Rows are points. Examples show where two turns around zero, p and q, send a point. Where does a point land after both, in the order given? Backwards means that the second turn is done in reverse. Each puzzle has new turns, and all numbers are rounded.
In the rows, zero is written as 128.

Turn p:
[ 88 178] -> [102 187]
[ 98 127] -> [ 99 135]
[141  83] -> [129  81]
[139  89] -> [129  87]
[174 163] -> [181 150]
Turn q:
[166 162] -> [160 168]
[150 105] -> [153 109]
[ 68 117] -> [ 71 108]
Where do these land?
p, then q: [157 146] -> [159 143]
q, then p: [111 194] -> [118 195]
q, then p backwards: [115  96] -> [129  93]
q, then p backwards: [128  76] -> [149  81]

Turn p:
[104 154 120 192] -> [106 147 112 194]
[109  88  60 140] -> [108  79  65 131]
[137 101 196 120] -> [130 112 200 121]
[157  99 177 159] -> [150 100 182 158]
[136 147 116  72] -> [140 151 116  74]
[144 139  95  91] -> [148 137  96  91]
[109 167 132 122] -> [114 169 125 127]
Turn q:
[107 125 104  97] -> [105 129  94 110]
[ 39  90 162 139] -> [ 34 103 155 149]
[190 141 141 139] -> [191 128 147 124]
[156 139  89 145] -> [163 145 100 149]
[113 180 132 148] -> [123 182 147 133]
[163  93 140  99] -> [152  81 123 104]
Where do these land?
p, then q backwards: [138 153  88 117] -> [140 143  86 110]
q, then p: [175  99 131 123] -> [164  87 134 121]
p, then q backwards: [ 74 106 142 169] -> [ 71  94 137 155]
q, then p: [156  95 120 113] -> [146  88 118 117]
p, then q: [168  98 133 121] -> [156  87 132 120]
p, then q backwards: [153 163 146 148] -> [146 157 123 165]
p, then q: [ 31 182 137 105] -> [ 48 206 126 106]

Turn p:
[145 143 121 135 127 111 150 126] -> [144 142 124 144 126 114 149 132]
[ 90  83 115 103 154 143 126 133] -> [ 74 100 107 107 152 135 125 124]
[108 142 149 119 103  98 101 131] -> [128 133 155 100 100 106 111 144]
[148 156 137 160 111 137 174 156] -> [150 152 145 173 128 148 156 160]
[105  98 111  89 125 162  85 120] -> [ 98  96 103  87 115 156 100 106]
[127 106 139  91 145 140 136 124] -> [114 120 122  96 150 142 146 115]
[154 142 154 184 108  98 124 136] -> [174 129 167 162 127 103 114 150]
[138 161 115 149 122  92  98 145] -> [155 150 121 135 108  96  96 152]
[ 90 121 125 105 156 159 115  99] -> [ 80 131 122 110 135 142 114  87]
[143 126 112 142 111 123 152 111] -> [141 118 124 154 115 120 152 119]
[160 130 130 131 146 146 148 127] -> [148 137 119 141 153 146 145 117]
Turn q:
[102 109 104 125 113 115 132 141] -> [108 105 120 127 111 115 135 154]
[142 114 100 113 109 111 149 138] -> [142 117 116 106 116 114 154 153]
[140 138 152 121  94 119 151 142] -> [139 144 161 127 116 122 162 135]
[137 134 170 112  91 153  95 139] -> [140 148 178 130  93 154 109 125]
[131 123 167 119 143 121 138  70] -> [126 127 150 105 148 107 121  69]
[ 97 132 102 137 225 137 151 140] -> [ 82 117  74 131 206 153 124 131]
[115 145 127 142 112 114 121 118] -> [120 140 126 146 113 106 127 122]
[131 111 136 160 182 118 144 132] -> [129 105 119 146 189 127 127 123]
[139 136 131 120 149 126  92 131] -> [136 144 126 124 139 134  90 134]
[135 153  99 131  94 136 121 139] -> [139 148 108 139  89 131 138 143]
[139 114 120 129  96 157 114 119] -> [147 114 129 128  89 145 123 118]
Where do these land?
p, then q: [154 129 128  90 151 101 127 104] -> [134 145 107  81 140 103 140 122]
p, then q: [130 123 104 151 112 112 131 119] -> [144 110 128 147 121 103 134 137]
p, then q backwards: [121 116 129 145 140 167 112 111] -> [115 120 145 142 151 158 111 113]
q, then p backwards: [114 141 146 142 105 107 123  97] -> [112 143 126 145 128 105 128  89]
q, then p: [141 109 142 126 131 113 153 113] -> [132 125 131 113 152 112 153 117]
p, then q: [110 129 112 114 156 116 141 100] -> [ 99 131 107 121 131  95 134 115]
p, then q: [124 153 136 111  76 213 139 201] -> [125 132 138 157  81 241 150 134]
p, then q: [136 146 128 153 152 126 127 125] -> [137 146 115 149 143 118 114 120]
q, then p: [114 116 138 120 120 108 120 191] -> [120 135 147 124 152 149 113 185]
p, then q backwards: [135 117 116 129 135 116 106 118] -> [132 116 116 132 135 118 118 105]

Turn p:
[104 149 142 147 140  72 147 162 125 161 159] -> [118 156 151 163 155  91 145 170 124 149 163]
[147 129 113 148 138 163  83 113  90 104  79] -> [145 118 107 129 129 148  67 101 100 107  83]
[155 135 171  89  97 152 181 147 176 133  89] -> [166 137 169 111  96 163 183 131 169 154  89]
[150 147 107  87 136  80 179 139 139 165  90] -> [159 146 123 108 154  91 178 143 131 186  95]
[146  65 147 135 104 167 119  99  99  77 127] -> [138  57 139 118  84 154 111  97 103  91 128]
[137 151 148 141 152 167 172  99 154 143 121] -> [136 145 136 148 150 171 168  84 143 133 121]
[ 51 134 165 137 121 141 163 139 143 144 106] -> [ 69 154 182 154 115 147 153 128 123 152 109]
[157 111 100  87 142 123 119 132 133  66 132] -> [141  89 105  76 138 120 135 146 136  84 109]
[145 137  80 157 147 100 121 166 156 152 149] -> [131 137  74 161 153 107 130 170 155 140 141]
[153 133  88 142 176 178  81 159  96 143 177] -> [134 127  67 128 169 182  77 156 113 115 171]
[ 80  98 119 106  77 153 133 104 116 123  80] -> [ 87 119 138 103  66 132 126 101 100 150  87]
[137 138 128 139  75  88  81  93  96  84 180] -> [141 133 124 114  88  68  97 116 109  63 179]
[102 136 155 149 157  79  85 113 141 169 176] -> [101 145 148 151 166  87  94 122 157 140 192]
Turn q:
[ 60 114 171 101 137 137 113 162 159 138 131] -> [ 64 128 169 110 130 144 132 165 153 162 150]
[130 158  91  94 106  93 191 146 121 129  65] -> [119 140  87 101 105  84 151 142  86 156  57]
[141 111 103 135 160  75 156 128 148 132 122] -> [138  94  98 127 166  86 136 130 138 146 110]
[ 96 165 106 101 156 120  85 111 136 121 148] -> [102 166 130  98 152 104  84 119 141 116 153]
[157  88  97 116 100 116 126 111 180 113  74] -> [128  75  79 110  91 129 111 135 162 119  82]
[101 116 196 179 146 186 152 128 146  92 125] -> [ 85 128 173 179 136 174 185 121 162  99 120]
[108 125 129  82 164 197 105 120 111 105 161] -> [108 154 156  71 154 178 130 111 127  89 160]
[141 147 134 117 187 141  57 170 113 135 144] -> [153 161 170 111 185 152  76 161 138 121 139]
[144 136 137 127  82 152 153 141 115 145 139] -> [150 144 122 135  87 147 159 134 107 139 138]
[131 148 165 154 138 139 121  84 117 123 132] -> [130 143 160 158 125 127 129  82 144 112 129]
[200 123  80 112 103  96 152 117 147 170 186] -> [213 118  62 106 118 100 141 121 136 151 169]
[104 113 149 156 151 149 200  87 123 165  91] -> [ 98 115 124 155 140 149 179  63 123 172  91]
[152 116 137 120  88  83  77 152  84 117 169] -> [174 108 160 131 103  99  90 164  93 112 175]
[126 132  98 198  75 109 103 135  90 105 104] -> [128 118 105 201  99 120  89 144  79  96 118]
Where do these land?
q, then p backwards: [152 167  75 165 110 158 145  79 142  97 112] -> [144 172  74 175 110 154 118  91 149  93 119]
q, then p: [110 106 158  97 163  97 146 119 166 171 127] -> [107 121 145 120 148 121 147 116 169 196 149]
q, then p backwards: [110 154  93 106 105 171 105  94 107 106  91] -> [ 95 156 108 125 101 177  91 102 108  97 112]
p, then q: [180 121 109 120 106 190 106  94 150  89  90] -> [131 108  85  92  76 159 106 101 147  80  89]
q, then p: [156 160 142 117  95 114 133 136 135 157 143] -> [173 159 118 134 109 111 140 137 140 143 145]
p, then q: [ 97 127 161 120 126 120  97 126 179 100 134] -> [ 81 123 146 127 108 111 133 150 180 120 134]
p, then q backwards: [137 125  67 106 105 166 126 128 163 108 139] -> [136 120  84 106  98 163 152 120 177 115 117]
q, then p: [120 109 173 150 145  98 177 143  31 142 196] -> [175  95 180 166 176 130 155 114  58 132 202]
q, then p: [126 129 138 154 191 104  98 151  59 148 164] -> [158 113 160 148 207 144  84 123 114 115 171]
q, then p: [123  90 105 124  91  90 104 120 179 133  88] -> [ 95 100  96 125  79 101  98 151 158 162 116]
q, then p: [129 135 141 107 142 102 151 166 142 107 102] -> [131 126 155 128 139 116 142 165 130 158  91]
p, then q: [ 95 114 175 172 157 127 148 180  82 178 151] -> [142 148 180 194 171 172 140 140 109 154 170]

Turn p:
[146 126 116 144 122 157 123 115 122 133 110 131 117 109] -> [142 143 110 142 113 156 125 111 123 131 111 132 123 119]
[144 118  92 109 147 121 142 125  98 151 136 127 148 140] -> [132 110 109 127 163 129 152 128 102 163 131 144 132 131]
[116 124 145 106 110 127 140 129 112 123 146 120 112 142] -> [106 123 144 108 116 123 139 135 103 118 140 128 115 133]
[127 118 129 157 132 139 128 145 147 120 128 108 139 106] -> [146 120 120 151 115 134 118 143 139 120 129 101 138 112]
[141 134 148 101 122 130 136 138 132 128 149 149 120 130] -> [132 136 157 101 134 141 135 134 128 124 147 138 118 130]
[135 116 156 122 116 110 111 126 138 130 141 126 118 149] -> [134 119 152 113 120 108 105 123 122 123 141 132 112 141]
[109 132 141 153 128 103 106 159 132 115 134 126 111 115] -> [122 142 134 145 126 103 101 159 141 106 132 125 116 112]
[124 146 152 113 126 125 132 115 132 151 141 123 115 123] -> [115 145 151 119 121 123 133 110 128 141 149 119 118 124]
[122 135 118 136 138 144 110 123 154 108 124 119 112 120] -> [124 130 105 129 124 140 109 119 153 109 129 112 120 123]
[124 118 106 131 128 141 117 109 132 119 106 131 149  92] -> [130 127  99 135 116 145 120 116 139 133 117 138 163 106]
[142 136 115 126 148 146 128 118 109 121  92 122 155 127] -> [132 130 112 132 151 144 132 110 117 135  93 119 157 127]
[124 105 119 114 153 110 164 127 108 146 121 144 135 153] -> [119  94 143 131 154 120 163 129 121 150 112 150 122 132]
[106 133 138 124 111 122 121 150 137 142 136 136 125 157] -> [112 130 145 122 120 116 120 154 135 136 133 127 116 158]
[124 142 141 128 100  94 135 145 150 121 135 123 109 143] -> [133 139 140 107 112  90 132 147 142 114 135 122 108 138]
[135 135 106 157 141 151 128  97 118 113 121 136 154 114] -> [139 132 100 160 135 149 136 103 129 116 122 134 160 131]
Turn q:
[133 108 108 143 143 149 140 149 106 113 107 142 110 136] -> [131 116 101 153 141 144 141 160 103 120 135 133 116 128]
[117 113 148 144 153 144  93 149 138 150 124 108 136 106] -> [103 128 148 143 138 156 108 148 152 153 128  98 132 119]
[145 145 148 104 105 131 138 105 117 120 129 117 138 129] -> [140 132 144  98 107 128 131 112 113 104 119 126 142 126]
[111 119 111 122 151 136 133 105 144 121 148 127 137 143] -> [120 122 121 134 150 133 143 102 150 116 146 133 136 144]
[140 119 129 145 142 108 128 124 149 127 130 143 125 107] -> [145 119 141 151 140 110 130 126 144 138 118 122 118 119]
[122 139 122 100 105 123 138 138 103 131 129 110 134 103] -> [113 139 122  97 123 110 123 129 103 125 132 116 142 102]
[143 148 153  97 145 117 122 147 138 109 144 112 117 132] -> [133 142 150 103 127 113 116 144 140 102 142 104 111 145]
[131 156 128 108 122 127 122 109 109 136 119 109 102 132] -> [135 133 120  98 125 135 109 108 101 126 123 111 118 141]
[116 105 105 148 127 115 118 121 133 114 125 124 125 134] -> [116 107 110 158 128 117 120 119 132 130 131 133 131 135]
[130 109 119 140 130 115 133 137 108 140 149 140 126 146] -> [132 131 130 145 132 118 134 136 113 147 152 147 137 142]
[157 133 124 115 114 110 140 118 150 138 104 151 127 143] -> [167 113 119 109 120 113 139 132 137 134 102 143 128 139]
[154 153 118 138 129 114 141 141 116 144 102 147 156 138] -> [153 157 115 128 130 120 139 150 120 138  92 140 147 135]
[108 131 117 133 119 150 101 103 147 130 148 139 146 124] -> [122 130 124 133 130 149 114  95 160 127 137 146 140 112]
[100 116 140 146 124 133 129 129 123 129 115 145 123 130] -> [107 118 133 140 131 141 130 131 121 138 118 152 114 123]
[113 127 150 138 112 149 143 145 138 119 147 106 119 119] -> [102 135 141 128  99 136 144 129 132 123 146 116 108 112]
Where do these land?
p, then q: [159 130 140 133  73 107 116 137 128 112 111 124 123 117] -> [160 139 122 102 105 102  97 146 112 108 111 135 137 119]
q, then p: [124 123 123 101 149 130 117 135 116 131 128 106 122 130] -> [109 109 120 121 148 127 117 135 116 130 141 110 130 131]
q, then p: [156 102 118 129 146 148 127 118 121 123 131 117 143 135] -> [153 104 123 142 133 140 134 136 114 119 134 108 147 138]
q, then p: [125 138 119 114 141 116 113 111 149 128 134 123 120 134] -> [129 112 119 115 135 119 115 103 140 129 135 125 119 137]
p, then q backwards: [114 110 127 116 132 121 117 108 123 140 130 130 114 142] -> [ 98 118 130 129 114 115 123 119 130 129 129 129 112 134]
q, then p: [151 128 133 120 149 122 129 120 122 139 128 145 135 131] -> [149 125 145 125 153 133 128 120 123 131 121 119 130 130]
q, then p: [127 125 142 140  81  69 114 120 124 135 137 116 146 138] -> [129 142 151 122 104  79 107 125 123 147 123 163 153 151]
p, then q: [114 138 131 133 122 141 225 111 124 109 118 121 128 137] -> [104 110 128 123 104 110 212 123  98 103 110 125 121 122]
q, then p: [116 133 136 125 109 142 124 117 118 130 127 126 155 124] -> [116 138 131 124 118 142 129 124 133 127 126 134 162 129]
q, then p backwards: [128 135 115 143 134 141 116 142 122 139 113 127 130 137] -> [125 133 106 135 125 149 116 141 123 136 122 130 132 123]
q, then p: [113 132 118 129 148 129 112 115 114 111 129 140 130  99] -> [120 130 118 151 147 132 109 110 137 113 128 126 136 105]
p, then q: [119 134 109 131 112 144 125 169 130 138 142 144 125 135] -> [125 151 108 122 118 138 132 161 137 140 148 132 108 134]
p, then q: [112 123 129 130 147 142 125 160 158 133 120 143 120 121] -> [117 119 126 128 118 145 128 146 164 139 129 111 105 121]
p, then q: [117 138 144 136 136 144 134 140 134 112 134 132 116 138] -> [110 127 131 134 115 137 130 132 133 107 132 121 107 136]
q, then p: [146 130 137 138 141 127 126 118 138 141 136 126 113 105] -> [144 131 136 133 122 126 122 107 118 135 132 107 115 113]

Turn p:
[123 110 112 131 138  31 135 118 142 147 132 147 152 132] -> [ 78 100 120 167 157  75  92 122 101 142 140 109 109 114]
[109 137 111 112 113 142 132 157 135 132 145 120 128 131] -> [136 135 120 135 150 132 151 138 145 122 145 154 130 124]
[121 104 137 152 139 142 118 134 124 124 134 123  97 127] -> [150 110 153 117 116 123 137 137 131 111 131 119 121 150]
[177 138 109 113 117 115 116 120 171 135 125 125  99 138] -> [145 123  98 109 149 146 118 102 117 131 150 104  86 109]
[128 140 122 131 146 145 131 133 132 142 109 120 149 140] -> [131 121 109 142 130 152 135 141 119 132 108 128 141 128]
[128 127 159 122 120 143 150 143 118 148 140 118  95 132] -> [150 128 158 111 136 143 132 130 118 129 161 133 153 134]
[121 119 174 126 126 119  98 126 125 131 133 118 107 135] -> [148 109 137  94 121 112  95 138 127 122 139 136 140 137]
[156 148 121 134 131 144 123 122 132 143 142 130 160 115] -> [137 156 111 148 120 144 120 127 112 110 115 127 127 105]
[138 143 111 115 150  99 142 130 117 108 124 158 176 135] -> [103 149 116 157 138 104 126 133 123 164  93 120 126 101]
[130 141 114 148 134 116 142 110 146  85 129 126 162 135] -> [ 95 130 116 139 109 127 132 146 151 135 110 104 113  95]
[110 143 169 131 113 142 136 122 129 151 114 155 121 131] -> [117 120 157 102 130 151 115 127 106 128 121 160 146 122]
[117 131 120 112 138 143 132 112 114 140 131 109 123 115] -> [128 137 118 127 133 131 138 114 133 111 128 121 157 144]
[120 141 110 118 123 145 121 122 117 139 132 151  99 136] -> [134 139 143 114 160 141 134 111 135 119 115 136 120 143]
[140 120 114 156 111 132 121 116 107 102 111 111 142 138] -> [120 134 125 144  96 143 114 134 157 138 120 115 112 147]
[119  79 145 127 126 143 125 110 120 141 127 131 131 136] -> [144  96 149 140 108 123 119 101 135 122 122 137 147 137]
[112 127 120 120 122 147 128 172 118  79 119 107 108  72] -> [130 159 117 102  94 103 187 146 141 132 150 145 119 158]
Turn q:
[126 121  91 107 120 115 152 153  96 124 126 124 139 138] -> [148 144 115 125 149 118 153 131  97 113 142 127 142 160]
[122 146 176 101 114 108 123 117 176 110  98 104 131 128] -> [104 149 171 109  65 125 107 137 143 133 121 129 128 142]
[116 145 117 134 124 149 140 157 142 117 104 126 152 115] -> [134 156 116 111 115 126 147 146 143 128 156 126 147 112]
[127 104 120 140 112 123 138 118 118 135 123 110 103 123] -> [132 130 117 141 122 160 133 123 110 115 115 131 112 134]
[103 128 140 122 141 125 141 115 100 120 155 156  92 124] -> [118 118 154 146 175 146 128 126 132 128 117 161 129 136]
[113 116  94 122 127 122 105 121 125 135 137 124 107 152] -> [129  97 134 128 137 147 130 106  99 120 136 114 142 133]
[115 106 125 140 136 147  92 136 131 152 121 150 138 128] -> [128 107 106 116 142 144 102 141 126 146 132 108 144 105]
[144 136 136 154 108 116  86 116 119 135 119 149 144 117] -> [106 115 104 160 118 112  92 141 128 130 137 117 130 113]
[162 119 131 140 144 131  99 147 142 127 148 145 122 116] -> [144 106 132 127 136 107 108 137 120 137 135 125 102  91]
[140 136 154 111 143 127 122 109 143  97 127 101 147 115] -> [128 126 147 129  87 106 137 133 141 160 117 141 122 136]
[124 140 135 147 162 139 139 109 148 125 134 106 159 151] -> [114 124 129 115 116 111 163 110 155 149 105 105 133 116]
[138 150 129 116 128 162 120 140 151 127 151 133 132 111] -> [149 117 136 115 126 119 123 124 162 136 160 136 117 114]
[118 117 115 108 128 116 114 113 109 165 116 149 143 127] -> [114 122  97 118 146 130  98 118 113 139 129 126 146 152]
[107 156 105 156 131 124 181 152 135 128 130 133 126 103] -> [111 174 120 122 152 136 169 124 138 112 156 141 115 110]
[165 114 125 123 140 148 127 127 105 129 129 133  83 148] -> [170 109 133 138 141 128 116 110 114 104  97 146 128 114]
[132 125 157 133 103  97 121 129  83 147 134 124 126 129] -> [124 147 125 172 143 127  98 135 118 126 113 113 118 157]
[123 117 125 122 114 129 175 117 153 103 125 110 133 151] -> [123 131 138 104 106 134 171 135 138 100 111 129 121 150]
Where do these land?
q, then p: [151 105 121 123 129 124 129 108 147 131 109 113 117 147] -> [120 131 124 121 113 134 122  98 149 153 132 137 125 149]
q, then p backwards: [141 146 151 117 140 104 126 119 115 119 126 116 127 126] -> [128 112 128 130 127 117 127 130  97 123 128 153 142 117]
p, then q: [125 131 146 161 110 116 133 121 112 136 136 117 112 109] -> [135 118 163 151 132 129 124 145 144 130 135 110 135 141]
q, then p: [146 127 104 147 120 134 124 103 118 108 144 131 122 129] -> [116 117 157 145 110 120 141 118 134 128 132 112 109 134]
p, then q backwards: [107 165 140 130 127  97 124 123 157 112 122 130 118 150] -> [115 106 135 140 140 124 125 132 158 139 135 176 144 121]
p, then q: [155  90 151 116 150 163 129 158 121 125 110 144 119 156] -> [154 138  86 121 121 111  91 124 133 108  89 126 102 134]
p, then q: [105 164 111 139 124 155 135 141 103 149 125 108 160 125] -> [129 139 118 120 142 113 155 145 156 115 149 113 163  95]
q, then p: [149 130  98  98  93 147 121  99 114 101 143  94 103 114] -> [144 126 183 144 112 149 105 101 152 136 129 117  93 107]
q, then p backwards: [116 112 121 126 122  93 158 125 143 124 133 140 121 140] -> [106 150 118 150 133 124 128 123 134 135 118 145 104 105]
q, then p: [119 114 181 135 118 128 130 126 131 119 131 146 156 129] -> [136  95 107 120 140 131 141 160 112 138 141 155 116 135]
q, then p: [159 124 142 119 151 144 137 121 161 143 143 143 117 121] -> [132 116 117  93 135 107 130  88 110 132 132 127 116 131]
p, then q: [112 154 104 127 118 118 104 133 111 163 163 138 131 127] -> [113 119 155 138 140  97 141 129 121 141 128 137 153  85]
p, then q backwards: [132 113  80 119 126 141 109 179 131 130 124 136 151 102] -> [161 125 113 141 124 125 166 117  88 107 141 107 135  92]
q, then p backwards: [103 160 135 128 133 114 128 119 131 140 105 148 133 108] -> [114 152 134 112  97 109 145 113 111 127 127 125 144 119]
q, then p backwards: [103  84 135 136 159 139 132 145 124 121 107 116 132 137] -> [138 162 145 125 165 155 144 140 129 120 107 138 130 144]
